Each row is a point. The last column is the point's height on a tilted bowl or saddle (a function of degree 2), plus a little noise. Count its main directions that bend up, bend down and stay straight.

Points (11 x 3):
0.040	-0.017	-0.025
-0.080	-0.042	-0.070
0.013	0.021	-0.012
0.034	0.029	-0.019
-0.033	0.006	-0.016
-0.013	0.003	-0.013
-0.044	-0.013	-0.026
0.024	-0.063	-0.055
-0.058	-0.041	-0.053
-0.003	0.011	-0.011
-0.003	0.026	-0.011
Directions: 0 up, 2 down, 0 straight

Points (17 x 4):
-0.041	-0.028	0.002	-0.027
0.026	-0.006	0.016	-0.015
-0.009	-0.017	0.052	-0.023
-0.024	0.037	0.009	-0.024
-0.045	0.059	-0.056	-0.079
0.074	-0.001	0.008	-0.041
-0.028	0.041	-0.054	-0.052
-0.032	-0.012	-0.040	-0.033
0.003	0.001	0.005	-0.011
-0.011	0.026	-0.011	-0.019
0.046	0.027	0.016	-0.021
-0.007	0.034	0.028	-0.018
-0.050	-0.001	0.056	-0.036
0.040	0.047	-0.001	-0.022
0.003	-0.060	-0.026	-0.033
-0.065	-0.012	0.045	-0.043
0.052	0.027	0.027	-0.026
Directions: 0 up, 3 down, 0 straight

Points (22 x 5):
0.021	0.015	0.028	0.054	0.002
0.061	-0.019	0.016	0.014	-0.029
0.050	-0.022	0.027	-0.023	-0.025
-0.006	-0.018	0.033	-0.042	-0.005
0.022	0.000	0.010	-0.046	-0.001
-0.002	0.012	-0.024	-0.002	-0.013
0.049	-0.029	0.023	-0.015	-0.028
-0.044	0.013	-0.051	-0.028	-0.050
0.027	-0.036	-0.037	-0.097	0.021
0.006	0.036	0.039	0.017	-0.016
0.015	0.014	0.029	0.021	-0.013
0.061	0.019	0.002	-0.061	-0.007
0.011	-0.014	-0.022	-0.046	-0.009
0.028	-0.036	0.040	0.037	-0.031
0.030	-0.014	-0.015	-0.027	-0.011
-0.029	-0.008	-0.019	0.010	-0.018
0.039	-0.022	0.046	-0.013	-0.031
0.019	0.080	-0.017	-0.011	-0.050
-0.068	-0.096	-0.025	-0.005	-0.111
0.011	0.008	-0.029	0.068	0.049
0.057	-0.005	-0.020	-0.002	-0.014
0.044	0.040	-0.002	0.012	-0.023
Directions: 1 up, 2 down, 1 straight

Points (45 x 7):
-0.007	-0.039	-0.034	0.031	-0.055	-0.021	-0.047
-0.039	-0.004	0.005	0.015	0.013	-0.014	-0.019
0.018	-0.004	0.005	0.047	-0.028	-0.040	-0.017
0.032	-0.010	0.020	0.050	0.002	0.044	-0.029
0.004	-0.003	-0.041	0.013	0.073	0.022	-0.043
-0.031	0.052	-0.008	0.029	-0.009	-0.012	0.016
0.030	-0.013	0.004	0.000	-0.054	0.014	-0.026
-0.031	0.030	0.041	0.015	-0.003	-0.073	-0.026
0.002	0.058	-0.041	0.041	0.022	-0.016	0.026
0.047	-0.019	0.016	-0.040	-0.014	0.033	0.002
-0.073	-0.004	0.037	0.028	-0.027	-0.013	-0.030
-0.018	-0.014	-0.015	-0.004	0.029	-0.051	-0.016
-0.011	-0.031	-0.045	-0.039	-0.068	-0.032	-0.056
-0.014	0.004	-0.003	0.046	0.019	-0.031	-0.010
-0.022	-0.022	0.009	0.000	0.005	-0.030	-0.021
-0.010	-0.013	0.012	-0.020	0.000	-0.025	-0.015
-0.003	-0.038	-0.061	-0.002	-0.040	0.032	-0.034
-0.007	0.007	-0.020	-0.018	-0.045	0.000	-0.013
-0.037	0.035	-0.022	0.027	-0.024	-0.089	0.020
-0.010	-0.073	0.000	-0.028	-0.009	-0.078	-0.039
0.022	-0.070	-0.042	-0.030	-0.118	-0.032	-0.121
-0.037	-0.028	-0.025	-0.036	-0.039	-0.019	-0.031
-0.028	-0.037	-0.084	0.023	0.001	-0.040	-0.050
-0.081	-0.001	-0.031	0.007	0.015	0.066	0.012
0.096	-0.026	-0.004	0.008	0.013	0.053	-0.015
-0.055	-0.015	-0.062	-0.010	0.049	-0.021	-0.049
0.040	-0.016	-0.020	0.013	-0.007	-0.004	-0.011
0.065	0.017	0.093	0.053	-0.058	0.035	-0.093
0.003	0.016	-0.015	-0.038	-0.019	-0.030	-0.014
-0.034	0.015	0.011	-0.029	0.012	0.027	-0.009
-0.028	0.039	-0.059	-0.032	-0.029	-0.005	0.004
-0.010	-0.037	-0.008	0.011	-0.045	0.001	-0.025
0.041	-0.020	0.014	-0.035	-0.010	0.003	0.000
0.003	-0.025	-0.010	-0.053	-0.062	-0.014	-0.035
0.011	0.013	0.008	0.013	-0.074	0.003	-0.034
0.025	-0.029	-0.006	0.074	-0.007	-0.010	-0.033
-0.033	-0.029	0.039	-0.012	-0.017	-0.003	-0.018
0.067	-0.022	0.001	-0.022	0.036	-0.002	0.017
-0.005	0.043	-0.004	-0.033	-0.015	0.027	-0.008
-0.063	0.002	-0.009	0.054	-0.010	0.043	0.004
0.010	0.006	0.009	0.003	-0.013	0.017	-0.011
0.063	-0.021	-0.010	0.069	-0.031	-0.019	-0.034
-0.060	0.024	0.024	0.010	0.043	0.019	-0.032
0.017	-0.035	-0.003	-0.007	-0.021	0.026	-0.007
0.075	0.008	0.058	-0.025	0.051	-0.039	0.026
Directions: 2 up, 4 down, 0 straight

Points (41 x 7):
-0.013	-0.033	0.018	0.027	0.026	-0.048	-0.007
0.018	0.038	0.040	0.003	-0.034	0.078	0.037
-0.001	0.040	0.060	-0.019	-0.015	0.000	-0.031
0.086	0.041	0.056	0.013	-0.016	-0.005	0.118
0.018	-0.053	-0.027	0.034	0.006	0.004	-0.004
0.017	-0.023	0.014	-0.014	-0.014	-0.086	0.015
0.021	-0.030	-0.040	-0.022	0.032	0.043	0.028
-0.043	0.009	-0.004	0.007	0.015	0.018	0.033
0.010	-0.037	0.067	-0.003	0.101	0.016	-0.013
-0.007	-0.029	0.043	0.004	-0.022	0.037	0.003
0.084	-0.044	0.004	-0.059	-0.020	-0.072	0.053
-0.021	0.017	0.031	0.013	0.006	0.000	-0.008
0.055	0.000	0.037	-0.036	0.076	0.029	0.005
0.040	-0.024	0.043	0.001	-0.030	0.034	-0.014
-0.021	-0.110	0.017	-0.005	-0.087	-0.036	-0.025
0.002	-0.053	-0.022	-0.025	-0.012	-0.026	0.019
-0.010	0.015	0.004	0.000	-0.002	0.001	0.008
0.054	-0.010	0.045	-0.003	0.018	-0.021	0.025
-0.015	-0.006	-0.007	0.024	-0.025	-0.029	0.000
0.064	-0.055	-0.009	0.051	-0.009	0.011	-0.002
-0.015	-0.010	0.019	-0.044	-0.004	-0.011	-0.005
0.031	0.033	0.064	0.011	0.039	0.006	-0.001
-0.019	0.037	-0.015	-0.043	0.032	0.021	0.041
0.016	0.012	-0.023	-0.031	-0.021	0.003	0.016
-0.036	-0.022	-0.024	-0.011	-0.040	-0.005	0.038
-0.037	-0.029	0.020	-0.013	0.035	0.013	0.037
-0.014	0.013	0.011	-0.004	0.033	-0.027	-0.007
-0.024	0.021	0.110	-0.006	0.064	0.048	-0.075
0.022	0.044	-0.008	-0.019	0.046	-0.005	0.022
0.026	-0.004	-0.024	-0.011	0.016	-0.046	0.035
0.024	-0.005	-0.065	0.024	-0.005	0.012	-0.018
-0.027	0.002	0.037	0.003	0.054	0.044	0.023
0.024	-0.033	0.008	-0.002	-0.035	0.008	-0.004
0.001	0.016	0.013	0.057	-0.035	-0.066	0.009
0.003	0.032	0.059	0.010	0.020	0.097	0.028
-0.013	0.036	-0.022	-0.016	-0.015	-0.032	0.001
0.003	-0.017	-0.061	0.109	-0.017	0.019	-0.093
-0.033	0.012	-0.032	-0.015	0.011	0.024	0.054
0.015	0.013	0.002	0.060	-0.005	-0.036	0.010
0.028	0.006	0.016	-0.023	-0.025	0.012	0.002
-0.023	0.025	0.056	0.042	-0.007	-0.002	-0.014
Directions: 2 up, 2 down, 2 straight

Points (69 x 9):
-0.006	0.018	0.028	0.006	-0.074	-0.011	-0.134	-0.038	0.008
0.031	0.005	0.008	-0.016	0.032	-0.002	-0.011	-0.010	0.009
-0.011	-0.030	0.003	0.023	-0.027	0.013	0.018	0.058	-0.082
0.031	-0.021	0.020	-0.079	-0.009	-0.025	-0.038	-0.014	0.046
-0.008	-0.013	0.026	0.031	-0.031	-0.030	0.014	0.000	-0.001
0.000	0.084	0.039	0.005	-0.037	0.045	-0.021	-0.037	0.049
0.027	0.002	-0.010	-0.028	0.022	-0.002	0.002	0.071	-0.013
0.042	-0.058	0.029	-0.020	-0.050	-0.053	0.005	0.045	0.016
-0.014	0.004	-0.026	0.021	-0.051	-0.008	-0.019	-0.002	-0.043
0.017	-0.018	0.050	0.074	-0.044	0.041	-0.054	0.001	0.017
-0.013	0.036	-0.039	0.045	0.060	-0.049	0.019	0.010	0.036
0.010	0.013	-0.044	0.007	0.000	-0.012	-0.015	0.011	-0.010
0.055	-0.012	0.003	-0.043	-0.021	0.028	0.000	-0.007	0.025
0.042	0.018	0.035	0.026	0.003	0.017	0.048	-0.017	0.021
0.046	-0.004	0.046	0.040	0.087	-0.066	0.016	0.051	0.057
0.015	0.103	0.007	-0.060	0.008	0.042	-0.015	-0.012	0.065
0.032	0.048	0.013	-0.006	0.048	-0.024	-0.071	0.023	0.038
-0.012	0.001	0.019	0.042	0.065	-0.031	0.010	-0.007	0.005
0.020	0.013	-0.041	0.006	0.001	0.005	-0.005	0.024	-0.016
-0.032	-0.006	-0.040	-0.005	0.041	-0.040	-0.050	-0.007	0.017
-0.001	0.085	-0.017	-0.021	0.014	0.047	0.022	-0.048	0.058
-0.025	-0.032	0.012	-0.021	-0.002	-0.001	-0.002	-0.061	0.032
-0.007	0.005	-0.020	-0.038	0.012	0.031	0.046	-0.065	0.045
-0.014	0.029	0.013	-0.013	0.045	-0.010	0.014	-0.005	-0.010
0.040	-0.053	-0.014	-0.007	0.013	-0.047	0.001	-0.038	0.033
-0.025	0.001	0.012	-0.001	-0.012	0.005	0.049	0.011	-0.037
0.008	-0.038	-0.053	0.002	0.009	0.002	0.045	0.010	-0.003
-0.018	-0.057	0.025	-0.018	-0.033	0.013	-0.094	0.005	0.040
-0.014	0.025	-0.007	-0.026	-0.031	0.018	-0.036	0.030	-0.033
-0.004	0.015	0.033	0.054	0.025	0.014	-0.022	-0.030	0.029
0.034	-0.045	0.029	-0.002	0.010	0.054	-0.053	-0.070	0.084
0.044	-0.055	-0.046	-0.081	-0.009	0.012	0.039	-0.032	0.079
0.033	0.040	-0.034	-0.021	0.022	0.093	-0.001	-0.021	0.048
-0.111	-0.032	0.028	-0.039	0.050	0.079	0.019	-0.040	-0.035
0.025	-0.047	0.022	0.003	0.016	-0.084	-0.064	-0.034	0.043
0.017	0.012	-0.001	-0.037	-0.034	-0.003	0.004	0.006	-0.014
0.008	-0.018	0.025	0.062	0.077	0.019	-0.008	0.014	0.006
0.018	-0.010	0.044	0.013	0.050	-0.018	0.003	-0.006	0.007
-0.042	-0.020	0.013	-0.013	0.030	0.038	-0.014	0.014	-0.030
-0.015	-0.023	0.008	-0.082	0.011	0.034	0.005	0.006	0.005
0.019	-0.020	0.048	0.018	-0.037	-0.041	0.020	-0.024	0.038
-0.013	-0.020	-0.024	0.011	0.005	0.022	0.046	-0.024	-0.003
-0.011	-0.024	-0.090	-0.012	-0.005	0.062	0.018	0.006	-0.007
-0.005	-0.043	-0.033	0.049	0.025	-0.060	0.015	-0.004	0.045
-0.022	0.035	-0.010	0.022	-0.056	-0.003	-0.001	0.018	-0.058
-0.022	-0.060	-0.008	-0.027	-0.057	-0.015	0.005	-0.040	0.022
0.000	-0.023	-0.009	0.041	0.052	-0.019	0.014	-0.033	0.016
-0.008	-0.037	-0.022	0.009	-0.020	0.012	-0.049	0.046	-0.021
-0.045	0.055	0.040	-0.027	0.014	0.000	-0.064	0.015	0.030
-0.064	-0.006	0.044	-0.014	-0.012	0.048	-0.022	-0.005	-0.009
0.010	-0.029	-0.049	-0.002	-0.017	-0.020	0.013	0.045	-0.025
-0.004	-0.049	0.035	0.065	-0.028	-0.037	-0.001	0.026	0.022
-0.059	0.002	-0.036	-0.062	-0.010	-0.004	0.028	0.019	-0.009
0.001	-0.015	-0.020	0.056	0.034	0.017	0.022	-0.031	0.018
0.063	0.021	-0.015	0.028	0.032	0.022	-0.017	0.015	0.025
-0.054	-0.008	0.022	-0.037	0.049	0.003	0.010	0.007	-0.036
0.023	-0.011	-0.069	-0.010	-0.027	-0.033	-0.042	0.081	-0.019
0.054	-0.022	-0.014	-0.011	-0.018	0.038	0.014	0.025	-0.020
-0.043	0.007	0.069	-0.009	-0.053	0.076	-0.001	-0.014	-0.008
-0.086	-0.021	-0.018	-0.025	-0.006	-0.043	0.019	0.022	0.008
0.040	0.012	-0.061	-0.022	-0.042	-0.017	-0.039	-0.005	-0.047
-0.046	0.035	0.074	-0.020	0.001	-0.020	0.054	0.047	-0.048
0.005	0.022	-0.039	-0.012	-0.015	0.037	-0.008	-0.022	-0.003
-0.027	0.035	-0.004	0.002	-0.033	0.039	0.016	-0.018	-0.014
0.042	0.053	0.012	0.034	-0.027	-0.079	0.023	0.023	0.021
-0.040	0.005	0.010	-0.015	0.011	-0.066	0.001	-0.030	0.014
-0.053	0.005	0.055	-0.006	0.016	0.030	0.022	0.025	-0.067
0.004	-0.047	-0.015	-0.019	0.006	0.018	-0.011	0.047	-0.023
-0.018	0.041	0.038	-0.040	-0.018	0.075	-0.025	0.029	-0.026
Directions: 6 up, 2 down, 0 straight

Points (65 x 9):
-0.017	0.035	-0.048	0.040	0.015	-0.022	-0.027	0.062	-0.041
-0.059	-0.077	0.024	0.016	0.005	-0.005	-0.014	-0.043	-0.049
0.039	-0.038	-0.007	0.007	-0.004	-0.002	-0.027	-0.024	-0.003
0.047	0.018	-0.025	0.045	0.015	-0.025	-0.007	-0.019	0.007
-0.032	0.003	-0.056	-0.011	0.056	0.038	-0.029	0.012	0.031
0.028	-0.023	-0.044	-0.005	0.002	-0.048	0.023	0.028	-0.016
-0.060	0.012	-0.016	-0.002	0.007	-0.008	-0.064	0.005	0.005
0.013	0.012	0.046	0.017	0.012	-0.001	-0.011	-0.036	0.016
0.017	0.011	-0.030	-0.002	0.018	0.030	-0.046	0.005	0.035
0.033	-0.013	-0.021	-0.004	-0.044	-0.030	-0.070	0.047	-0.018
-0.005	0.074	-0.015	0.047	0.038	-0.022	0.030	-0.006	0.070
-0.001	0.087	-0.007	0.000	-0.015	0.019	0.008	-0.003	0.068
0.016	0.041	0.051	0.017	0.076	0.016	-0.011	-0.037	0.047
0.011	-0.060	-0.044	-0.001	0.030	0.027	0.069	-0.023	-0.008
0.026	0.011	-0.007	0.033	-0.032	-0.023	0.020	-0.005	0.006
-0.020	0.088	-0.038	0.040	-0.019	-0.067	-0.009	-0.072	0.025
0.026	-0.063	-0.013	0.056	-0.032	-0.003	0.028	0.018	-0.003
-0.053	0.016	0.018	0.026	-0.029	0.055	0.011	-0.009	0.009
-0.001	-0.056	-0.002	-0.047	0.011	0.012	0.016	0.009	-0.014
-0.004	-0.006	-0.010	0.044	0.020	-0.062	-0.017	0.010	-0.031
-0.021	-0.030	0.006	0.018	-0.100	0.018	-0.054	-0.004	0.025
-0.040	-0.054	-0.032	-0.007	-0.020	-0.013	-0.056	0.029	-0.034
-0.001	0.061	-0.010	0.003	-0.018	0.005	0.028	-0.003	0.051
0.019	0.013	-0.003	0.095	0.023	-0.001	0.016	-0.032	-0.021
-0.021	-0.002	-0.022	0.003	-0.063	0.046	-0.049	0.027	0.018
0.048	-0.007	-0.003	-0.041	0.014	0.025	-0.076	0.036	0.042
-0.026	0.025	0.031	0.060	-0.026	0.032	-0.017	-0.043	-0.014
-0.035	-0.044	-0.005	0.072	-0.035	-0.022	-0.078	-0.015	-0.065
0.018	0.022	-0.044	0.037	-0.018	0.017	0.036	-0.055	0.012
0.008	-0.025	0.016	-0.017	-0.034	0.080	0.011	-0.002	0.006
-0.005	0.059	0.024	0.041	-0.019	0.070	-0.101	0.027	0.050
-0.001	0.017	-0.008	0.003	0.037	-0.020	-0.010	-0.013	0.032
-0.010	0.042	-0.032	-0.024	0.081	0.010	0.079	0.014	0.104
-0.017	0.038	0.033	-0.043	-0.090	0.021	0.049	-0.004	0.019
-0.049	0.005	-0.026	0.004	0.005	0.017	-0.015	-0.032	0.029
-0.033	0.000	0.021	0.017	0.042	-0.062	-0.038	-0.032	-0.025
-0.001	0.006	-0.012	0.045	-0.031	-0.041	0.037	0.006	0.007
0.003	0.013	-0.010	-0.006	0.012	-0.022	0.012	0.026	0.017
-0.006	0.016	0.055	-0.006	0.020	-0.023	0.034	0.002	0.008
-0.026	-0.016	-0.006	-0.009	-0.001	0.012	-0.040	-0.030	0.011
0.002	-0.010	0.000	0.002	-0.061	-0.028	0.032	0.010	0.020
0.028	0.006	-0.034	0.045	-0.026	0.034	0.005	-0.007	-0.007
0.045	0.036	0.000	-0.022	0.028	0.018	0.001	-0.029	0.054
0.032	0.063	-0.008	-0.073	-0.031	0.022	-0.015	0.034	0.048
-0.069	0.088	0.012	-0.016	-0.017	0.027	-0.017	-0.005	0.071
-0.006	-0.009	-0.005	-0.009	0.022	0.021	-0.001	0.063	-0.017
-0.021	0.039	0.000	-0.058	-0.002	-0.077	0.022	0.059	-0.016
-0.008	-0.013	-0.037	0.009	-0.058	0.005	-0.001	-0.068	-0.015
-0.045	-0.068	-0.013	-0.016	-0.033	-0.008	0.034	0.012	0.028
-0.023	-0.076	-0.006	-0.006	0.011	0.029	0.054	0.050	-0.010
-0.024	0.001	0.035	-0.002	0.025	0.007	0.052	0.018	0.009
-0.019	-0.065	-0.020	-0.037	0.012	-0.068	-0.013	0.060	-0.078
-0.021	-0.001	-0.059	0.053	-0.045	0.043	-0.026	-0.041	-0.029
0.024	0.034	-0.011	-0.020	-0.039	0.012	-0.001	-0.039	0.030
-0.010	0.012	0.038	0.031	0.016	0.015	0.006	-0.073	-0.012
0.006	0.031	0.003	0.039	0.031	0.024	0.046	-0.017	0.028
0.043	-0.002	-0.041	0.018	-0.029	-0.045	0.013	-0.008	-0.013
0.011	-0.002	0.027	-0.004	0.001	0.015	0.012	-0.023	0.014
0.003	0.010	0.058	0.040	-0.061	-0.112	-0.044	-0.005	-0.059
0.009	-0.001	-0.029	0.052	0.063	-0.013	-0.007	-0.059	0.005
-0.016	0.000	-0.013	0.057	0.021	-0.008	0.054	-0.008	0.022
-0.020	0.052	0.051	0.023	-0.020	-0.060	-0.028	-0.037	-0.007
0.002	0.022	0.005	0.018	-0.015	-0.026	-0.062	-0.001	0.013
0.024	0.022	-0.007	0.015	0.065	0.012	-0.063	0.015	0.041
0.058	-0.032	-0.071	-0.027	0.019	-0.067	0.046	0.012	-0.033
Directions: 2 up, 5 down, 1 straight
